Each row is a point. The window is the flat piece filled in between its corners: a triangle in 3 columns, a solid with four corners in 4, and so on. A path goes straight from each point to the next, and from the last back to the first. List the points from which the path goes on through the window.
In the rows, zero is written as 128.

Window, 4 rows:
[[104 130 158 151]
 [220 104 217 101]
 [115  84 124 131]
 [ 45 144  76 110]]
Path:
(1): [124 103 236  93]
(2): [ 66 100 172 101]
(3): [124 110 113 141]
(4): [181 149 160 155]
(5): [ 85 115 175  91]
(6): [ 79  90 173  75]
(7): [116 165  76 140]
(8): [207 105 130 175]
Through the window after points: 2, 6

Window:
[[102 130 161  95 164 100]
 [139 177 112 149  99 158]
 [ 88  67 108  73 243  94]
 [ 93  45  92 192  47 139]
 [142 166  88  69  86  45]
 [130 131 147 105 108 222]]
Path:
(1): [ 80 105 112 119 134 152]
(2): [ 29 140 140 103 113 136]
(3): [145  97 119  85 167 100]
(4): [188  54 200  98  57 133]
(5): [ 55  78  70 134 157 130]
(6): [ 57 127 101 134 160 139]
(7): [177  69 171 106 127 135]
(8): [140  80 144  94 137  74]
(9): [ 81 100  74  96 141 101]
(10): [ 41 135 133  99 127 169]
(11): [167 124 159 105 178  56]
(12): [191 134 113 123 130  42]
(13): [ 79 174  74  37  55  86]
(14): [ 65 166 129  95 184 134]
(15): [168  82 133  82 162 134]
(16): [128  75 128 154 137 116]
Through the window after points: 10, 12

Window:
[[102  96 142 168 155 132 175 183  96]
 [187  90 115  99  63 122 123 110  59]
 [221 126 152 217 114 162 178 122 152]
 [ 37  90 137 103 101  88 123 141 151]
 [149 176  94  79 115 138 135 140  81]
 [ 50 114 249 135  97 160 105  72 158]
 [105 139 147 127 125 146  75 176 136]
 [144  73  98 132 120 179 151 151 147]
 [ 53 104 150 100 207  81 108 150 116]]
Path:
(1): [111 140 126 147 122 139  71 161 135]
(2): [ 81 144 126 160 109 146 125 104 115]
(3): [143 137 161  64 115 139 128 140 112]
(4): [143 123 164 109 138 144 148 133 146]
(5): [ 89 103 136 189 109 119  98 113 126]
(6): [118 139  75 151 127 130 113 147  58]
(7): [161 159 167  49 108 149 166 133 151]
(8): [148 139 150  58 111 108 140 154 140]
(9): [141  98 117 158 114 150 119 109  97]
(10): [ 79 140  92 148 104 117 126  66  89]
(11): [129  79 204  99 141 149 144 167 158]
(12): [ 93  99 209  56 145 142 162 172 116]
Through the window after points: 2, 6, 12

Window:
[[188  88 225 117  88 174  78 177 179 112 221  37]
 [136 130  61 184 116  84 118  55 147 119 249  92]
 [ 86  92 134  75  84 113 106 143  81 111 130 133]
 [ 86  39 187 135 168 112 152 123 137 132 143  96]
 [119  36 106  97  92  63  85 154 165 170 137 153]
 [117  69 103 182 106  81 119  99 115 123 126 112]
 [101 102 201 141 129  69 105 135  94 190 150 120]
 [122 160 111 155 129 118  68 153 117 158 176 136]
 [ 72  90 152 135  79 133 163 150  81 132 145 160]
 [ 72  92 123 101  90  69 154 187 108 137 114 126]
 [207 132 105  72 111 155 220 165  59 140 130 156]
 [ 56 160 163 124  97  53 154 112 152  86 134 182]]
Path:
(1): [115 117 117 127  96 120 129 133 112 154 111 101]
(2): [110  48 182 121 123  73 112 161  92 135 211 145]
(3): [164 100 152 137 112 124 130 165  86 116 180 138]
(4): [143 123 115  66  93 137 164 117 173 161 144  75]
(5): [ 65 102 101  91  83 152 108  88 140 171 138  70]
(6): [159  83 152 162 128  78 174 167  80 107 144 170]
(7): [134  92 109 147 132  78 126 121 113 115 194 113]
(8): [100 123 118 141  90 130 148  91 148 155 156 109]
(9): [ 76 134 139 114 109 145 106 115 109 169 118  54]
(10): [123  80 156 135 100  59 158 170  90  87 186 215]
(11): [105 108 140 134 120  72 117 124 106 105 202 151]
(12): [111 111 133 156 104 115 143 103 146 181 129  81]
Through the window after points: 3, 5, 7, 11

Window (14 x 14):
[[ 48 156 142 132 104 152 167  74 144 159 166 107 229  96]
 [123  78 167 148 186 195 115  57  88 115 155 167  64 173]
 [ 71 100 142 191 136 140 167 113 133 155 100  97 124 113]
 [ 79 117 133 145 129  88  89 193  79 108 203  88 113  83]
 [128 142  79 174 146 163 141 132  91 144 118 115 106 125]
 [ 54  74 120  72  40  95  74  98 148 119  91 189  48 114]
 [ 53 148 164  88 139 194 130 128 125  98 141 120 101 145]
 [ 93 126 136 131 160 131 154  82 143 118 143 111 125 187]
 [ 69  62 145 183  77 164  90  98 138 176 102 139 135 201]
 [124 221 169 121  99 124 180 150 168 106 166 130 175  43]
 [119 136 126  98  91 158 150 168  90   7  86 177 133  84]
 [ 89 141 113 144 133 138 144 162 167 122 119 176 195  69]
 [122  48  86  86  84 131  88 103 189 148  82  53 134  84]
 [ 78  91  88 194 102 186 178 111 167 131 143 104 115 148]]
Path:
(1): [ 37 169 152 162 177 164  84 100 147  68 117 134 103  74]
(2): [ 69 112 116 184 113 153 133 103 156 116 139 100 113 117]
(3): [ 93 109 118  95  93 168 174 118 130 157 131 161 168 143]
(4): [110 104 144 100 133 147 154 131 114 114 144 145  89 144]
(5): [ 88 115 141 157 129 179  97  76 117  84 113 154 120 119]
(6): [ 72 127 142 198 110 156  94  65 165  76 126 115 121 161]
(7): [ 97  89 137 100 126 139 163 147 102 183 126 141 122 118]
(8): [ 91 103 137  82  76 165 177 122 122 160 155 115 153 168]
Through the window after points: 2, 4, 6, 8

Window (14 x 14):
[[196 139 161 156 201 120 185 170  99 141  99  45 155  41]
 [141 179  51  92 194  40 136 130 155 122 136  97 226 105]
 [ 97 175 179 125 167 120  90 129  60  28 120  31  96 179]
 [142 149 152 144  21 167  88 161  98  76 176 102 177 173]
 [ 74  92 176 160 174 114 147  79  93 121 121 122 134 198]
 [ 89 140 108 147 137 126 209 175 140  58 119  79 177 138]
 [ 96 140  33 116  98 172  85 116 161 142 163 140  86  68]
 [162 125 124 176  66  61 110  79 149 125 152 110  97 113]
 [ 50 167 170  39 118  71 128 132 100 115 112 121 218  50]
 [165 149 132  47  95  86 148 209 127  71 133 116 122 121]
 [157 130 191   7 129 125 138 118 188  36 140 172  69  47]
 [102 169 158 181 149  88 147 160 189 170 106 162 208 180]
 [ 67  60 181  49  84 109 130 112 217  99 141 121 124 118]
 [185 112 135 163 126  92  89 195 181  77 117 193 140 126]]
Path:
(1): [ 71 104 126  74 146  95  79 161 117 127 238 114 124  88]
(2): [ 89 163 174 116 128 116 134 135 120  68 193  78 118 116]
(3): [112 123 137  77 138  96 105 132 117 100  48 109 164 124]
(4): [162 131 125  58  90 104 100 124 107 157  52 108 139 111]
(5): [ 99 163 153 122 144  85 175 207 168  39 203 136 157 127]
(6): [ 89 130 205 134 123 155 114 196 144  71 189 126 114 105]
(7): [137 146  53  56  82  51 129  57 147 114  67 116 184 162]
(8): [109 126 135  94  68 140  84 104 135 102  92  97 153 126]
(9): [116 137 130 121 131  92 129 141 167  93 168 147 110 123]
(10): [133 159 164 165 140  93 144 145 152  85 187 121 141  97]
(11): [155 109  68  31  80 122 145 174 139 119  28  75 153 113]
(12): [166 165 130 147 104 122 136  96 158  89  61 121 130 134]
Through the window after points: 2, 4

Window, 14 rows:
[[133  85  89 157 121  93 162 107 147  97 163 119  65 176]
 [ 49 141 128 135 137 101  73 199 112 126  99 126 163  68]
 [ 74  89 121  69  83 104 177 134 162 100 155 118  58 114]
 [143 141 180 134 120 196  77 116 127 100 110 179 105 149]
 [118 139 127  64  92 129 131 186 166 100 153 120 166 150]
 [105 136 190 202 176 145 109 105 164 100 185 202 117 143]
 [110 181 185 157 137 128  80 142  70 195 161  73  85 115]
 [ 89 191 169 164 104 131 159  65 128  64 189 128  55 141]
 [  7 126 123  96 139  91 125 160 197 134  71  76 183 123]
 [ 83 159 151 129 108 129 104 136  76 161 111 198  88 156]
 [114 140 169  65  77  27 137 152 149  91  99 152  47 127]
 [115 134 126  94 150 113 160  56  96 120 150 127  92  90]
 [ 36 108  97 106 161  95  74  39 101 131 178 100 125  85]
 [100 124 145 115 195 170 136 143 177  40 168 136 121 185]]
Path:
(1): [ 83 114 168 120 117 111 144  76  86  96 146 107 110 117]
(2): [ 99 142  93  90 146 122 121 151 177 137 159 141  79 117]
(3): [105 201 125 119 150 178  72 109 150 154 158 132  93 110]
(4): [ 98 127 189 157 105  95 145 124  84 105 148 116  85 150]
(5): [ 80 113 161 135 110 113 129 119 108 128 136 161 111 135]
(6): [ 92 191 113 104 135 102  94 120 143 124 139 114  83  84]
(7): [106 164 120 145 155 116 114 123 190 117 190 156 104 142]
(8): [ 94 116 184 138 146 149 127 124 121  85 141 146 122 143]
Through the window after points: 1, 3, 7

Window, 14 rows:
[[143 168 183  43 146  84 160 119 100  74 122 124 133 107]
 [101 133 185  87 176  74  79 116  84  83 141 154 112  89]
 [122 171 164  74 140 175 111 128 170 159 102  92 113  81]
 [142 249 143 136 231 174  79 161  76 149 100  75 132 160]
 [ 92 103 144  16 169 107  70  92 111  94 130 135 142 146]
 [103 139  96 166 139 176 128  86 142 217 161  34 118 113]
 [116 121 108 132 172 173 172 135 141  78 140 167 192  90]
 [171 149  50 148 129 114  99  66 147  99 169 154 118 149]
 [ 82 114 154 164 183 118 157  82  99 205 121 184 169 125]
 [105  95 163 106 124 151 104 108  90 125  23  61 142  86]
 [ 90 130 187 197 153 118 131  83 139 157  99  82  80 202]
 [ 63 108 105 168 109 139 162 123  80 141  99 166  75 167]
 [139 118 134  80 103 176  74 156 159 155 179 111 186 149]
 [150  61  77 155 197 169 162 139 135 208 140 143 165 106]]
Path:
(1): [ 96 122 121 107 145 186 161  52  80 123 188 117 125 101]
(2): [129 127 140 139 171 169 138  99 109 159 127 152 134 150]
(3): [ 65 163 134 149 161  36  98 131 133 161 113  73 157 102]
(4): [ 83 158 104 112 130  91 132 152 133 141  82 115 180 166]
(5): [133 118 162 142 169 164 104  52 104 130 164 134  82 105]
(6): [134 165 176 144 153 184 115  54 118 102 142 151 114 101]
(7): [126 157  97  58 159  88 116 191 134 162  98  72 141 141]
(8): [ 26  93  86 117 161  76 180 165 107 143  79  33 140 161]
(9): [149 139 158 113 140 167  81  80 117 148 140 162 113 121]
(10): [169 121 181 114 135 175 128  60 132 160 122 128  93 158]
(11): [ 57 145 106 107 174  83 100 147 114 100 134 103 158 105]
(12): [ 82 150 109 146 132  82 148 148 168 128 133 127 203  71]
(13): [155 117 151  92 169 204 101 100  95 125 114 102  91 164]
(14): [116 125 133 125 158 182 163  99 127 119 145 126 141  98]
(15): [110 156 110 126 160  44  65 165 127 172 103 112 171 151]
(16): [128 139 150  98 149 119  95 152 140 140  74 120 148 110]
Through the window after points: 2, 6, 10, 14

Window, 14 rows:
[[107 207 125  68 173  78 141 147 157  84 192 148 184 175]
 [148 112 140 185 130  84 150 182 156  88 144 170 130  63]
 [ 97  81 114 155 119 112 169 196 109 117 111 175 146 176]
 [156  91 179 172  94 145 155 130  80 124 143  57  97 114]
 [162 186  74  51 121 184 179 118 108  89 147  92 152 112]
 [132  72 154  87 148  77 151 170 130 121  88 134 130 124]
 [ 38 171 116  92 130 116 173 211 187  77  72 130 115 171]
 [ 95 182  94  17  68 204 126  66 188  52 199 107 187 110]
 [153 131 162 120 122 125 104 233 141 137 111 159 124 160]
 [149 110 186 111 106 149 159 151  67  68 124 155  79 125]
 [ 96 232 113  15  64 128 170 110 139 122 191 134 184 104]
 [121 107 163 149 123 154 110 155  37  95  99 103 143  79]
 [118 108 127 172 168 112 125 122  91 157  85 162  68 124]
 [100  88 168 137 175 152 166 198 115 139 147 148 109 100]]
Path:
(1): [127 172 161 125 115 161 179 157 167 119 130 151 163 146]
(2): [114 157 125  89 157  82 130 156 126  88 169 132 146 143]
(3): [ 37 122  88  32 175 105 111 249  82  77 163 155 121 162]
(4): [133 182 154 128 124 113 174 122 181 105 124 130 158 143]
(5): [123 149 169 116 116 159 147 129 126 127 117 123 162 120]
(6): [121 144  61  93 139 108 143 182 119  68 183 142  91 142]
(7): [131 125 138 108 110 118 139 153 107  97 160 133 105 108]
(8): [124 151 143 115 136 159 178 156 125 107 111 140 161 110]
(9): [163 155 163 123 102 135 165 118 144 115 124 164 140  96]
(10): [ 95 116 110  99 133 126 127 176  76 112 182  95 134 123]
(11): [141 117 126 115 122 121 143 149 122  82 176 108 122 111]
(12): [ 96 205 153  95 133 123 166 147 137 133 110 154 173 154]
Through the window after points: 1, 3, 7, 11

Window:
[[171 181  27 163 142 194 137 151 155 110  94 180 101 160]
 [139 130 194  96  75  70 116 104 139 148 132  93 101 146]
 [138 162 102  95 187  71 130 180 122 155 135 165 198 162]
 [ 98 191 152 201 138 135  64 189  96 111 117 154 107 127]
 [149  52 131 133  68 155  89 163 100 113 128 104 149 153]
 [ 97 128 155  68 126 138 112  74 173  54 133 115 169 109]
 [ 53 145 113 168 157 124 119 118 119  64  85  86  52 164]
 [ 70 141 102 155 108 146 147 139  83  45 118 139  39  88]
 [ 85  63 203 171 105 109 192 173 121 103 106 102 189 112]
 [137 138 136  65   7 190 170 171 123  50 103 131 171 152]
 [154 154 163  82 163 197  93  98 132  86 182 120 159 179]
 [ 75 141 169  77 142 141 133 123 156 142 113 153 140 144]
 [ 61 184  59 138  50 151 151  70 129 131 169 133 131  86]
 [155 124 165 115 121  88  92  87  95 156 120 156 170 179]]
Path:
(1): [115 152 152 113 135 158 114 127 117 116 113 123 153 118]
(2): [104 132 146 112 123 122 109 117 151  92 158 155 116 193]
(3): [ 99 143 133 182 117 118 103 152 128 108 147 167 132 153]
(4): [127 151 141  43 168 152 128 103 113 139  73  81 135 107]
(5): [116 179 130 144 109 134 133 152 103 100  89 109 116 103]
(6): [ 56 103 121 155 121 156  94 133 114  68 181 199  73 156]
(7): [122 126  80 136 110 136 173 158 157  56 150 190  46 227]
(8): [124 162 144 116 141 172  88 119 122 172  77 108 208  69]
(9): [173 177 140  89 129  61  79 129  98 140  66  92 129  78]
(10): [ 68 139 126 165 122 186 128 143 148  77 163 169 139 168]
(11): [ 78 119 119 162 147 159 151 189 155  94 153 190 133 201]
(12): [102 127 159 125 107 108 122  95 100  99  76  60 115 102]
Through the window after points: 1, 5, 7, 9, 11

Window, 14 rows:
[[151  77 166 136 104 149 119 168 108 135 150 128 151 173]
 [153 109 179 145 147 191 139 121 151 112 150 141  65 112]
 [160  68 107 118 178 141  80  88 123 177 122  68 179 111]
 [140 116  95 118 133 125  99  87 142 150  45 110 162 155]
 [142 115  38 156 168 162  84  94  89 206 103 122 180 142]
 [ 62 111 162 120 157 165 116 149 130 136 162 112 135 125]
 [142 150 137 145 136 168  91 102 158 136 176  90 158 155]
 [149 108 142 127 110 107 145 127 164 101 161 185 132  92]
 [132  93 168 189  74  48 163  77 106 103 133 151  95 128]
 [171 133 179 144 119   7 116  81  95 159 100 195 108 143]
 [142 122 103 126 154 181  47  97  73 123 102 102 192 113]
 [165 120 141  87  85  30 181  58  65 133 130 173  98 157]
 [138  88 135 138 153  87 115 112 130  78 158 158  91 169]
 [175 133 166 150 140   7 217  99  62 110 106 165 146 164]]
Path:
(1): [138 106 210 187 126 126 146  74 135 123 141 166 147 158]
(2): [151 113 117 109 114  75 133 117 103 110 128 123  98 120]
(3): [189 137  99 150 142  92 112 147 135 166 139  75  87 122]
(4): [119 100 167 131 129 132 140  88 129 111 128 163 143 148]
(5): [147  68 117 105 139 123 103  38 154 160 110 186 143 167]
(6): [163 157 158 172 109  81 149 157  61 102 146  81 121 105]
(7): [141 121 118 122 123  79 113 121  74 102 131 120 110 132]
(8): [139  99 152 160 131 170 108  61 130 154 108 143 186 126]
(9): [130 101 165 147 139 123 132  84 101 154 106 154 163 141]
(10): [156 135 118 124 104  76 135 114 112 122 143 122 101 131]
(11): [174 157  94 113 113  71  76 189  87  97 116 128 104 181]
(12): [141 108 153 145 144 113 137  78 129 133 137 136 141 141]
(13): [156  67 177 148 138 126 121  53 110 185  34 219 163 164]
(14): [141 146 107 129 117 114 127 149 118 103 211  46 108 103]
(15): [137 110  98 109 140 129  95 158 106 148 149 112 104 122]
(16): [153 123 154 159 127 128 129  63 149 115 133 159 182 132]
Through the window after points: 7, 11, 15
